Each row of a before or after table is a point. One or more steps were done to the points. Then noise was added and the rows were shuffled. The steps act on how far a point lies along the listed directions, d1 being the first. Name the steps. A step turns or swaps two directions, mirrors them in a line or flattens them onto one, adds a multiple of one to another, or multiplies one. Angles are multiples of 10 degrees, from the lower direction toward the higher: turns from -170 to 170, lines from 10 to 170 but not 90. Use the fewest steps. Two steps may share a direction if one is a turn and the other turns, adds or multiplies; they go together, in the order done. Otherwise the lowest direction goes first.

Directions:
(1): [-0.50 -0.30]
(2): [-0.30  0.50]
Before, 10 rows:
[[-0.21 -0.13]
 [ 0.14  0.17]
 [ 0.39 -0.44]
 [-0.11 -0.34]
 [-0.23  0.44]
 [-0.26  0.24]
 [ 0.59  0.24]
 [-0.19  0.24]
 [ 1.14 -0.14]
 [-0.68  0.07]]
After:
[[ 0.59 -0.18]
 [-0.67 -0.11]
 [-0.28 -0.27]
 [ 0.06 -0.25]
 [-0.17 -0.24]
 [ 0.40  0.42]
 [-0.19 -0.35]
 [ 1.11  0.17]
 [-0.17  0.12]
 [-0.11  0.27]]
Steps: mirror d1 and d2 in the line at 30 degrees

Directions:
(1): [-0.21  0.33 -0.37 -0.62]
(2): [-0.69 -0.10  0.43 -0.08]
(3): [ 0.19 -0.65  0.07 -0.46]
(4): [ 0.35  0.36  0.59 -0.27]
Before (8 x 4):
[[ 0.19  0.02 -0.02  0.59]
 [-0.01  0.79  0.19  0.26]
 [-0.49  0.30 -0.40  0.21]
 [-0.19 -0.51  0.31  0.49]
 [ 0.01 -0.03 -0.57 -0.10]
 [ 0.41  0.33  0.41  0.47]
 [-0.69 -0.29  0.13 -0.25]
 [-0.13  0.02  0.74 -0.33]]
After:
[[ 0.55  0.27  0.13 -0.15]
 [-0.83 -0.38 -0.11 -0.32]
 [-0.14  0.11 -0.61  0.62]
 [-0.44  0.78 -0.38  0.40]
 [ 0.19  0.06 -0.11  0.60]
 [-0.25 -0.56  0.36  0.42]
 [-0.57 -0.24  0.74 -0.34]
 [-0.09  0.72  0.39  0.29]]
Steps: mirror d1 and d4 in the line at 20 degrees; multiply d2 by 1.3; multiply d3 by 1.3

Directions:
(1): [-0.53 -0.63  0.29  0.24  0.04 -0.40 -0.71  0.10 -0.13]
(2): [-0.03  0.70  0.60  0.55  0.08 -0.14 -0.01 -0.19 -0.54]
(3): [ 0.70 -0.50 -0.18  0.22  0.52 -0.39  0.19 -0.32 -0.35]
(4): [ 0.25  0.00 -0.48  0.22 -0.17  0.69 -0.58  0.12 -0.57]
(5): [ 0.52 -0.05  0.43  0.45  0.24  0.29 -0.21  0.50  0.64]
(6): [-0.43 -0.05 -0.06  0.22  0.61  0.56 -0.02 -0.70  0.30]
Before (8 x 9):
[[-0.29 -0.19 -0.78  0.07 -0.26  0.69 -0.21 -0.47 -0.70]
 [-0.33  0.88  0.46 -0.25 -0.41  0.20  0.51  0.33  0.56]
 [ 0.65  0.27  0.33  0.35 -0.24 -0.83  0.28  0.42  0.16]
 [-0.12 -0.20 -0.62 -0.21  0.09  0.79 -0.46  0.25  0.01]
 [ 0.16 -0.43 -0.58 -0.14  0.32  0.07  0.27 -0.35 -0.29]
 [-0.58 -0.56 -0.43 -0.59  0.21 -0.11 -0.16 -0.50 -0.17]
 [ 0.78  0.25  0.18 -0.37 -0.14 -0.39  0.65  0.23  0.24]
 [ 0.00  0.42  0.39  0.27  0.02  0.21  0.32 -0.13  0.50]]
After, 8 rows:
[[-0.60 -0.19  0.62  0.00  0.44 -0.32  0.35 -0.20  0.92]
 [ 0.07 -0.42 -0.11  0.07  0.80  0.23  0.09 -0.76  0.26]
 [-0.07 -0.54  0.29  0.20  0.11 -0.27 -0.07  0.06  0.57]
 [-0.13 -0.14 -0.25  0.18 -0.03  0.01 -0.28 -0.09 -0.86]
 [-0.73  0.16 -0.27 -0.51 -0.41  0.14 -0.30  0.35 -0.20]
 [-0.09  0.34  0.08 -0.30 -0.30 -0.55  0.00 -0.11 -0.96]
 [-0.59  0.41  0.15  0.32 -0.77  0.28 -0.45  0.16 -0.69]
 [ 0.56 -0.11 -0.40  0.40  0.56  0.25  0.35 -0.42  0.66]]
Steps: turn d1 and d6 by -130 degrees; turn d2 and d5 by 70 degrees; turn d3 and d4 by 50 degrees
